Each row is a point. Each copy is the shape, with its points in the same order, stretched, turned, moved and blurred by noise. Is it also mirrored, or only turned?
In the rows, zero is written as 128.

Shape (8 x 2):
[[141 150]
 [158  90]
 [168 119]
 [118 128]
 [132  53]
 [163 152]
 [ 84 130]
 [ 94 144]]
Copy 1:
[[142 156]
 [135  93]
 [160 116]
 [112 140]
 [ 99  79]
 [171 141]
 [ 83 164]
 [ 96 170]]
Copy 1 is: only turned
Copy 2:
[[135 155]
 [181 113]
 [183 145]
 [121 127]
 [173  71]
 [159 171]
 [ 97 118]
 [ 97 132]]
Copy 2 is: only turned
Copy 3:
[[105 123]
 [156  86]
 [131  81]
 [138 138]
 [205  97]
 [ 99 103]
 [146 170]
 [129 163]]
Copy 3 is: mirrored
Copy 4:
[[149 147]
 [ 92 129]
 [111 154]
 [144 118]
 [ 79  91]
 [137 166]
 [162  92]
 [168 108]]
Copy 4 is: mirrored

Shape, 7 rows:
[[106 147 105]
 [ 97  96 202]
 [142 143 129]
 [146 126 109]
 [119 166  85]
 [141 107 160]
 [136  66 143]]
Copy 1:
[[105 129 148]
 [144 144  54]
 [145 150 146]
 [149 124 152]
 [106 138 177]
 [167 137 106]
 [177  94  95]]
Copy 1 is: mirrored
Copy 2, 7 rows:
[[ 82 152 128]
 [123  78 212]
 [130 167 144]
 [127 156 127]
 [ 83 177 115]
 [144 120 168]
 [151  89 142]]
Copy 2 is: only turned

Shape, 8 rows:
[[141   7 113]
 [139 141 115]
 [134 131 138]
 [131 137 111]
 [106 140 118]
 [126 108 138]
 [140 143 115]
 [119 121 111]]
Copy 1, 8 rows:
[[113  48  42]
 [136 162 121]
 [128 140 137]
 [128 163 114]
 [101 167 120]
 [115 124 121]
 [137 165 119]
 [114 153 106]]
Copy 1 is: only turned
Copy 2, 8 rows:
[[225  61  85]
 [124 125 133]
 [150 136 130]
 [127 125 123]
 [119 139 105]
 [162 133 118]
 [128 121 128]
 [139 110 106]]
Copy 2 is: mirrored
Copy 3, 8 rows:
[[ 16 119 190]
 [118 144 114]
 [125 132 136]
 [114 141 108]
 [114 116  95]
 [ 97 113 143]
 [122 148 116]
 [ 92 129 119]]
Copy 3 is: mirrored

Shape, 9 rows:
[[141 120 123 118]
 [145 152 126 138]
 [117  66  87 119]
 [ 85 147 172 126]
 [129 173 107 115]
 [143 131 104  33]
 [ 76 160 175 120]
 [109 132 160 141]
 [131 166 125  78]]
Copy 1 (9 x 4):
[[129 120 123 113]
 [135 149 130 132]
 [100  82  73 106]
 [ 86 124 185 128]
 [124 179 131 105]
 [132 136 129  34]
 [ 76 137 195 123]
 [102 114 161 142]
 [126 161 152  76]]
Copy 1 is: only turned
Copy 2:
[[146 100 128 119]
 [153 120 136 152]
 [114  68  79  96]
 [ 85 132 167 132]
 [152 154 120 138]
 [172 128 122  43]
 [ 81 143 170 129]
 [101 109 156 143]
 [157 149 140  95]]
Copy 2 is: only turned
Copy 3, 9 rows:
[[136 113 121 122]
 [156 130 134 138]
 [ 95  92  74 115]
 [105 171 161 115]
 [172 155 114 117]
 [174 112  96  41]
 [111 177 169 108]
 [113 141 155 135]
 [171 149 135  82]]
Copy 3 is: only turned

Shape (9 x 6):
[[ 85 136 107 133 140 125]
 [110 126  91 114  58 132]
 [143 133 160  74 147 152]
 [127 113 175 132 131 149]
 [179 115  81 137 169 134]
 [153 156 159 157  67  85]
 [148 151 120 168 156 161]
 [102 102 127 175 196 158]
 [102 137 120 139  91 130]]
Copy 1 (9 x 6):
[[101 120  96 124 103 133]
 [109 118 156  62  76  90]
 [116 162 121  73 170 156]
 [103 165 158 130 157 143]
 [197  93 115 117 144 146]
 [125 158 164 121 147  34]
 [172 167 113 146 127 146]
 [128 128 110 182 124 190]
 [104 143 137 112  93 101]]
Copy 1 is: only turned
Copy 2, 9 rows:
[[164 179 104 118 124 128]
 [101 137 101 118  60 103]
 [ 68 171 146 122 188 133]
 [ 90 135 148  82 162 149]
 [145 106 114 155 180 102]
 [122  96 205 122  90 137]
 [153 114 125 153 164 168]
 [171 137  91  96 188 145]
 [124 138 112 112  97 126]]
Copy 2 is: mirrored
Copy 3:
[[100 129 129 129  91 103]
 [132  64 124 124  91 162]
 [109 152 129  87 162 174]
 [106 139 173 143 147 175]
 [131 123  93 128 182  95]
 [197 107 191 137  98 162]
 [129 155 122 171 143 124]
 [ 68 154 135 184 138  93]
 [133 109 141 135  79 148]]
Copy 3 is: only turned

Shape:
[[152 180 111 106 102 140 153 123]
 [147 122  81  93 133 126 126 150]
 [115 128 167 114 184  73  84 160]
 [134 133 168 105 149 142 127 119]
 [137 126 107 130  75 108 104 118]
 [176 136 148 130 128 155 118 182]
 [103 140  86 107 116 102 121 151]
 [108 123  93 184 117 102 182 191]
 [126 125 119 151 112  93 182 109]
 [111 111 177 171  82 119 133 207]
 [ 73 133  51 141 120 123 144  86]
 [ 75 107 147 108 129  94 122 126]]
Copy 1 (12 x 8):
[[163 103 106 143 128 155 124 159]
 [147 130 104  83 172 104 133 155]
 [131 128 172  90  95  68 173 110]
 [119 103 158 139 149 129 155 141]
 [111 121  94  96  83 132 110 150]
 [137 138 169 131 158 110 112 180]
 [145 140  81 100 112 100 145 140]
 [147 214 110 124 112 142 147 174]
 [126 146 114 114 101 182 162 153]
 [ 98 183 150 147  68 106 139 201]
 [126 147  48 121 137 157 141 105]
 [ 99 130 110 112  95 103 185 130]]
Copy 1 is: mirrored
Copy 2:
[[ 82 151 119  99 132 135 153  89]
 [ 71 108 113 121 121 108 105 111]
 [154  84  93 167 153 159 100 176]
 [135 119 131 103 143 163 116 123]
 [ 99 164 135 134 122  90  96 127]
 [ 99 111 136 145  89 180 127 108]
 [102 126  88 124 119  83 123 137]
 [138  83 123 175  72  91 181  94]
 [137 112 151 139 143  98 147  85]
 [159 117 159 156  61 137 166 168]
 [143 137  87 102 124  47 115  77]
 [157 113 119 105 138  96 119 167]]
Copy 2 is: mirrored
Copy 3, 12 rows:
[[168 130  91 188 145 132 173 154]
 [137 145  64 122 150 149 138 103]
 [128 169 104  89  89  84  61 144]
 [175 140 150 129 129  96 135 113]
 [120  97  82 124  93 141 150 144]
 [222 113  89 122 120 157  94 148]
 [ 99 159  73 132 125 153 144 154]
 [ 91 119 108 155 164 211  85 191]
 [ 87 104 136 175 156 145 126 134]
 [154 109 150 131  62 207  66 189]
 [ 52 115 104 117 184 127 201 166]
 [ 96 156 157 112 105 123 126 119]]
Copy 3 is: mirrored
